Rows are points. A path goes straight from each point to the next, and from the last back to the first. The post is the endless flat space through its rows: a point in 2 columns, a line in 3, a plane in 4, and so on, so that a path can go around it. How many times does the path go around the post? Going back the other way cancels.
(in the rows, 128 means zero)

Post (1 x 2)
[[132 149]]
Path (9 x 2)
[[104 158]
 [119 225]
 [171 194]
 [145 204]
 [102 185]
 [ 77 139]
 [123  91]
 [155  89]
 [107 120]]
Times around: 0

Post (7 x 8)
[[133 112 153  57 143  48  88 141]
 [138 111 116  44 160 184 129  10]
 [119  95 140 137 192 158 103 138]
 [133  97 134 181 178  60 190 165]
 [168  95 169 198 166  90 123  49]
 [ 97 148  88  91  30  83  38 171]
 [124 123 163  90  18 195  73  85]]
Path (15 x 8)
[[138 142 120  93 187 110 119  54]
 [184 179 106 135 125  46 147  65]
 [114 151  90 156 109 132 131  89]
 [ 99 104 142 162 102 109  79 122]
 [ 74 136 156 153 144  92  64  85]
 [133 175 204 132 102 164  83 112]
 [112 162  72 105  91 144 119  74]
 [ 86 110 189 131 162 117 109 137]
 [ 92  60 150  87 125 112 144  86]
 [165  53  82  67 126 120 121 127]
 [212  95 195 104  68 107 113 104]
 [182 123  86 170  92 131  80 114]
 [160  53  58 113 123  44 122  72]
 [ 94  63 178  75 121 112 113 129]
 [ 67 129  95 139 150 129 113 120]]
Times around: 0

Post (11 x 12)
[[132  83  66 176  50  69  66 159  95 160  98 139]
 [146 117  88 158 120 197  79 168 199  73 132 209]
 [ 99 110  70  81  90  82  40 100  95 150 139  70]
 [149 129 107 153 145 186  62 127 141 164 139 231]
 [103 171  98  99 202  92 158  86 146  96 118 163]
 [ 86 131  95 122 126  93  91 117  91 175  71   7]
 [108 159 127 121 184 114 129 157 168 133 203 155]
 [143 133 185 111 145 129  92 145 126  77 108 180]
 [ 86 160 135  98 108  94 166  80 191 169 132 108]
 [155 111 129 179  72 224 164 165  99  64 159 249]
 [100  98  61  47  83  72  93 161 113 212  76  75]]
Path (20 x 12)
[[116 161 150 131 145 137 128 146 129  86 138 183]
 [119 154  79 138 112 131 105 137 111 152  97 117]
 [172 116 123 178  62 110 113 162 114 120 149 121]
 [142 144 155 119 126  88 108 121 103 118 115 112]
 [136 116  94 107 164  89 153 127 152 185 125 136]
 [123  82 142 126 168 141  90 137 168  99 104 156]
 [110 124 113 115 145 148  91 135 140 116  84 154]
 [ 96 124 139 141  49 148  75 163  98 163 163 152]
 [120 157  65 136 110 103 121 163 116 192 150 177]
 [143 146  98 121 191 111 107 164 125 131 153 166]
 [144 112  99 129 127 134 129  72 147 119  76 123]
 [125  60  65 165 151 137 130 143  89  90 147 157]
 [114 108 130 112 144  90  73 181 159 162 130 179]
 [ 95 128  99 125 109 168 113 126 168 123  99 127]
 [ 93 169 135  93 128 126 120  94 167 112 134 160]
 [140 173  82 148  80 201  97 119 108 131  83 104]
 [168 112  58 101 121 132 101 123 144 138  96 134]
 [134 117 125 119 149 114 112 116 117 117 111 148]
 [ 80  55  71  87 125 114  89 159 145 133  90 109]
 [ 79 120  95  54  99  88  52 105 116 138 205 166]]
Times around: 3

Post (17 x 18)
[[ 96 140 130 120 213 127  98 141 192 155 109 121  50  90  99  88 105  91]
 [ 81 178 195 136 188 107  80 173 156 114  23 108 120 176 129 106 101  82]
 [115 121 125  96 122 111 105  81 189 117  51  77 182 161  63 187  87 132]
 [132 101 158  84 144 141  40 122 118  86  36  89 115 139  73 144 168 166]
 [117 144  43  79 148  70 197  83 147 186 155 158 120 132 172  32 123 185]
 [150 107 115  91  84 204 123 113 117  54  87 139 138 153  74 136  72 133]
 [ 99 168 103 116 127 129 171 109 237 157 155 101  88 134 208  84 172 124]
 [142 140 110 132  76 218 187 124  92 168 155 158 140 146  13 100 156 162]
 [ 96 180 197 125 183  63 185  94 204 122 127  88  49 126 145  57 114 146]
 [121 157 192  63 178 182 111 140 144  94  90  92 183  98  91 164 119 149]
 [158 117 132 115  73 143 102 167 143 111  76 190 164  95  53 175 123 178]
 [126 127 126 212 102 197 115 104 107 159 199 171 150 115  91  83 108 196]
 [130 150 108 102 120  99 201  33 184 239  86 121  75  86 206  42 117 149]
 [105 127 133 105 102 171 117 156  94 145 120 111  91 140  88 195  88 174]
 [146 119  81 167  92 155 144 118  42  82 119 140 173  99  50 166 141 132]
 [100 130 143 160 132 201 175  67  91 168 209 249  91 144  91 117 161 144]
 [100 150  76 212 153 229 211  80 128 162 154 210  78 129  99 105 145 228]]
Path (19 x 18)
[[ 99 148 113  60 123 135 158  98 138 148 121 148  84 168 118 132 156 170]
 [ 95 173 120 125 149 139 148  96 148  81 136 130 176  98 127  83 119 128]
 [ 23 111 118 170 168 133 168  71 206 191  95 178 142 141 101 146  64 132]
 [141 123 171 177 116 152 161 137 129  88  73 106 161 154 128 103  76  89]
 [160 117 113  84 147 162 100 106 110 127 181  94 121 106  69 146  91 140]
 [120 172 150 144 182 151  95 112 124  62 121 125 191 140 151  77 103 164]
 [ 89 151 113 158 145 187  59  90 158 147  57 184 126  92 174 105 153 154]
 [ 67 100 144 181 126 106 161  58 193  92 131  85 152  82  31 165 126  97]
 [111 111 141 151 107 159  93 149 208 111  81 120 117 181 144 108 149 119]
 [111 129  98 178 140 190 156 127 120 132 175 195  68 158 111 128  81 113]
 [195 191 106 119 108 188 137 127 127 151 195 139 143  94  60  64 143 154]
 [109 192 118 108  98 187 154 131 162 143 152 127 122  82 113 159 144 183]
 [152 162  78 129 180 183  90 123  84 183 116 140  40 134 210  73 150 137]
 [156 125  87 163 150 167 158 143 206 138 122  91  87 126 133 151 190 140]
 [133 126  90 152 172 189 197  93 147 160  78 165 225 100 104 100 146 106]
 [ 83 116 101 192 117 146 148  97 124 104 135 117 177  90  69  68 175 170]
 [110 200 106  71  79 129 197 141 177  77 102  81 121 146  87 137 144 168]
 [142 172 114 101  94 143 143 165 107 135 155 138 123 125 107 130  97 158]
 [182 120  83 149  42 157  92 124 127 137 108 142 139 101 175 114 121 110]]
Times around: 1

Post (17 x 18)
[[139 124 130  86 120 109 129 131 187 147 129  76 110 104  86 166 168  95]
 [152  96 128 167 142  92 173 169  73  92 148  99 139 106 226 117  22 117]
 [108 154 156 124 131 116 125 119 128  49 147 142  89  93 100 155 190 138]
 [109  97  95  83  97  79  73  75  74 114 176 182 152  87 126 120  63 144]
 [120 105 111 147 126 145  76 114  53 150 103 149 100 165 147 118 130 135]
 [153 102 152 151 147 100 132 130 192 138 105 147  92 111 135  92  99 145]
 [ 96  96 114 131 115 123 187 103  65 143 170 112 177  96 128 143  91 174]
 [111 118  77 155 153 108 145 150 153 134 107 126 113 138  89 121 132 112]
 [ 77 130  92 110 131 147 122 120 122 129 133  97  97  63 138 115 120 128]
 [147  85 110  76 201 181 106 111  91 104 124 155  99 143 127 159  55 108]
 [108 137  88  66 119 151 112 101 131 113  89 103 167 105 118 110 143 139]
 [134 111 163 132 169 122 155 129 150 138 119 118 125  95  99  64 134  73]
 [132  87  87 136 104 181  75 133 116 138 193 174 127 231 110  97 110 129]
 [125  61 116  68 147 128  34 185 112 155 182 172 175 140 137 136  42 153]
 [105 127 118 203 103 141 122 107 147  98 143 168 126  81 118 213 176 121]
 [114 167 112 174 166 164  86 102 125 101 178  11 149 131 114 249 181 140]
 [ 79  81  77 142 204 137 220 116 112 130 132 123 124 193 189 110 141  99]]
Path (20 x 18)
[[ 81 107  80 133 133 159 117 112 156 140 121 155 161 138  98 127 109 121]
 [118  84 127  79 121 108 121 140 110 124 144  75 155  86  91 126 116 116]
 [130  46 101  97 166 111 154 106 124 108 162 155 132 143 143 144 110 111]
 [182  92 163 122 148 138 130 133 127  78 186 187 124 121  90 122 121 110]
 [ 99 138  92 109 146 145 150 131  80 116 159 119 140 113 121 129 112 123]
 [ 83 160 112  98 165 124  63 130 120  92 145 180  84 152  76 151  94 111]
 [114  90 109 144 129 149 167  83 119 161 109 129 132 171 125 141  94  92]
 [104  92 158  96 109  98  86  99  91  81 151 103 195  90 106 102 113 135]
 [144 102 114 118 150 150 104  98  93  88 128 102 168  83 147 160 121 175]
 [129  98 119 125 160 150 162 167  89 106 187 105 138 113 135 160 111 137]
 [112 130  61 143 140  99 158  86 111 157  70 108  94 153 152 117 139 153]
 [114 136 133 195 160 154 158 117  86 112 140 112 132 116 170 121  80 101]
 [ 99  99 122 123 136 124 115 140 122 150 142 130 107 142 130 167 120 121]
 [ 81 156 145 117 140 167 164 114 153 129 131  93 119 105 139 156 127 139]
 [ 99 124 128 156 124 122 140  97  98 107 112 115 157 125 115 144 134 119]
 [137  73 134 231 157 138 137 112 166 126 162 100 146 155 157 167 114 139]
 [163  63 112 112 165 138  76 119 148 166 129 103  85 145 146 120 126 144]
 [ 91 117  78 131 140 122 151 114 142 131 154  98  92  97 182 136 162 152]
 [127 166 129 138 193 130 113 134 105 121 172 100 102 141 152 125 100 132]
 [ 79 163 101 132 103 135 129 137 151 142 107 134 155 103 131  89  81 138]]
Times around: 3

Post (17 x 18)
[[127 106 109 100 126 192 159 125 122 104 134 165 202 138 145 149 146 145]
 [137  99 106 163 135 137 102 150 141 130 116 161  98 147 111 102  92 146]
 [134 136 175 112 123 159 130 129  59 148 175  91 162 138  54 147 118 133]
 [101 137 121 130 121 132 122 150 141 114 122 181 113  59 115 105 105 135]
 [115  90 161 134 134 107  76 110 155 111 138 150  44 127 106 101  91 143]
 [149 164  85  98 136 134 125  82 115 138 109 158 100 146 141 135 105 123]
 [162  93 162 153 154 133 175 135 124 137 153  83 140 125 109 126 138 149]
 [113 164 138 106 157 129 169 151 132 133 129 159 108 110 117 131 123  94]
 [134  99 143 161 144 109 130 134 159 151 111 166 148 135  98 118 140 168]
 [145 122 108 149 137 135 119 139 106 152 127 111 232 158 137 123  70 146]
 [162 171 150 180 129 173  92 124  97 144 134 157 156 146 152 122 106  84]
 [ 96  90 123 144 117 123 107 133 129 145  51 125 162  88 111 142  98 128]
 [ 73  90 123 106 142 143 134  96 134 183 162 123 106 113 119 127 188 138]
 [110 123 156 117 159 177 134 155 160 107 201  96 108 147 105 140 189 173]
 [139  92 166 103 148 149 109 145 113 173 108 138 130  87  79 161 104 181]
 [100 122 133 172 177 169 150 127 100 129 136 144 158 132 137 155 164 170]
 [122 153 102 137 103 167 157 102 141 130 163 164 143 136 157 171 125 130]]
Path (28 x 18)
[[121 198  88 133 115 133 177 147 137 128 109 148  94 119  99 106  86 116]
 [147  67  94 198  79 140 183 101  74 171 173 118 171 123  91  64  88 176]
 [132  88 130 111 117 116 159  46 165 128 127 122 106 132 123 126 139 107]
 [ 62 142 167  94 178 137  80 134 128 187 122 111 145  88  80 167 187 139]
 [160  69 144 184 132  86 166 101 121 143 104  97  99  87 175 174  97 155]
 [139 159 116 125 115 190 123 128 111 135 154 121 106 105 142 129 123 165]
 [153  99 148 109 144 176 190 109 158 140 131 137 109 163 124 117 169 133]
 [168  69  55 122 129 135 113  91 152 147 116 202 120 166 109  80 119 200]
 [ 40 160 105 146 141 200 141 136  75 160 111 129  95 109 110 157 146 133]
 [136 165  96 106 133 134 163 118 105 166 199  87 135 112  82  94 124 160]
 [ 80  74 145 140 166 101 114 118 138 117 165 126 167 135  60  89 155 191]
 [124 112  45 173 143 118 147 163 196  74 123 214   7 148 150 138 119 156]
 [101 139 150 163 144 143 125 132  87 113 180 120 109 112 112 123 109 110]
 [147  99 161 191 110 147 187  95 114 136 129 106 170 112  98 177 147 139]
 [118 141 104 167 137 144 148 103 118  82 120 150  93 113 128 130 106 163]
 [107  96 156 139 134 133 134 103 110 176 132 109 156 118  87 135 131 119]
 [ 98  34 157 120 133 120 170  95 146 184 160 140 175 108  87 153 184 154]
 [146 137 110 170 127 151 124  88  75 124 137 198 156 106 161 188 110 153]
 [179 106 183 119 140 187 126 103 103 145 175 176 126 163 152 141 235  93]
 [147  83 161 171 141  80 150 102 171 127 129 142 104 102 164  56 160 168]
 [120  92 181 195 126 145 124 115 128 174 165 122 112 123  98 145 122 171]
 [111 125 125 140 105 135 148  44 119 101 163 114  82 132  71 158 166 150]
 [ 41 112  84 150  87 170 127  59  85 155 155  87 187 173 112 151 156  92]
 [ 84  84 117 136 156 169 139 111 108 155 133 123  92 157 138 140 121 137]
 [173 140 146 139 160 114 121 134 108 193 182 103 148 141  74  57  80 139]
 [167  93  80 143 116 137 124 112 158 209  92 158 203 128 123 141 121 124]
 [ 82  41 196 140 189 121  92 101  92 163 102 138  93 127 131 201 133 172]
 [128  82 176  83 173 101 147 169 107 107 143 142 107 177 108  94 111 159]]
Times around: 3

Post (17 x 18)
[[167 114 155 131 152 111 161  99 126  81 136 112  55 196 183 182  38  89]
 [154 158  96 100 102  97 148  79 123  34 130  93 107 196 183 147  81 128]
 [137  84 128 103 111  99 123  82 120  69 128 138  48 228 237 141 110  75]
 [187 123 194  64 102 113 123  73 156 101 125 149 108 176 178 135 112 111]
 [125 124 105 134 142 183 151 141 190  94 123 101 141 182 103 120  91  73]
 [148 125 111 143 149 178  89 119 132  91 151  95 126 103  99 100 143  78]
 [169 135  90  82 123 109  98  88 138  86  89  85  64 210 173 151  58  73]
 [137 132 179 116  67  87 114 171 122 161 122 157 164 114 107 134 151 123]
 [100 112 182  98 135  91  84 128 147  97  96 183 150 118 156 145 115 143]
 [178 151  80 153 167 213 114 185 114  92 142 122  91 141  95  76  96 118]
 [115 194 117 138 178 169  98 164 120 175 207 125 147 143  98  78 160 124]
 [142 115 119 101 151 172 168 151 148 108  94  72  73 133  94  92 131 119]
 [108  47 147 133 106  73 112 119 155 150 143 196 142  88  96  90 121 178]
 [117 108 180 102  99 128  78 169 152 109 162 135 132 153  67 126 169 164]
 [152 116 133 131 123  99 126 167 143 150 136 186 140 134  59 145 228 146]
 [101 102 183 121  64 113 117  78 119 166 107 219 125 112  80 144 142 146]
 [141 162 106 170 141 178 113 164 184 113 156 117  77 125 128 113 128 125]]
Path (28 x 18)
[[151 166 168 118 172 175 220 101 132 126 106 179 160 114  83 142  31 171]
 [114 162 112  93  40  97 154 147  97 163 122 124 181 135  90 156 129  85]
 [122 135  47 132 133 115 110  22 150  66 158 166  85 146 106  94 170 107]
 [126 162 175 119 100 141 203 114 151 101 131 143  94 133 121 166  38 120]
 [147  59  75 187 220 137  88 146 139  77 238 194  77 133 143 138 110 187]
 [141 187  94 123 142 192 145 112 162 153 137  92 103 147  66 145 189  75]
 [200 154 119  74 167 155  95 194 146 107 164 162 137 190 119 120 158 189]
 [114  42 134  70 166 156  20  68 129 105 126  75 155 136 104  55  55 119]
 [144 138 191 150 116  99 161 131 131 181 113 209  50 164 106 104 100 154]
 [136 179 121  96 201  94  95 158 156  73 155 142 180 137 115  93  36 167]
 [178 128 152  91 145 188 129 157 175  80 182  97  65 179 113 121  71 133]
 [125  72 192  65  34  58 148 124 136 109  73 191 125 122 116 145 137 167]
 [103 209 233 106 110 147  45 153  81 166 168 171  96 208 122 169 123 108]
 [188 129 137 146 132 138 150 102 163 118 130 146 138 122  85 114 129 143]
 [173  89 153 116 128 139 138 105 212  29 128 130 157 125 139 135  78 166]
 [135 193  92 197  97 140  71 162 123 132 176 178 143  17 164 137 103 157]
 [128 102 126  43 111  63 105 133 137 113 120 100 118 211 147 144  73  85]
 [ 68  89 212 143 102 109 152 131 140  89  84 201 133 126 167 151 140 108]
 [139 126  77 108 142 123 163  86 147  81 165 104 104 199  61 119 138 106]
 [209 185 115  64 162 201 140  94 164  70 135 106 145 101  73 153 113 108]
 [156 107 212 113 150 215 126 150 121 174 138  77  17 157 166 162 108  64]
 [121  43 149 138 117 113 122 122 146 103 143 192 127  88 117 140 132 131]
 [128  92 175  61 194 150 117  86 143 123 171 174  13 223 199  95 129 122]
 [152  84 160 132 145  37 171 133 189  82 152 149  63 179 178 157 164 120]
 [133  61 217  69 106 112 215 172 139 195 118 187  94 183  90 166 151  86]
 [169 127 157  74  87 216  96 173 148 121 199  74 122 249  95 142 179  59]
 [171 118 209 106 115  65  67 114 138  71  98 160 120  93 247 162 242 113]
 [148 148 126 116 150 125  98 132 140 167 142 148  77 200 198 104 118 101]]
Times around: 0
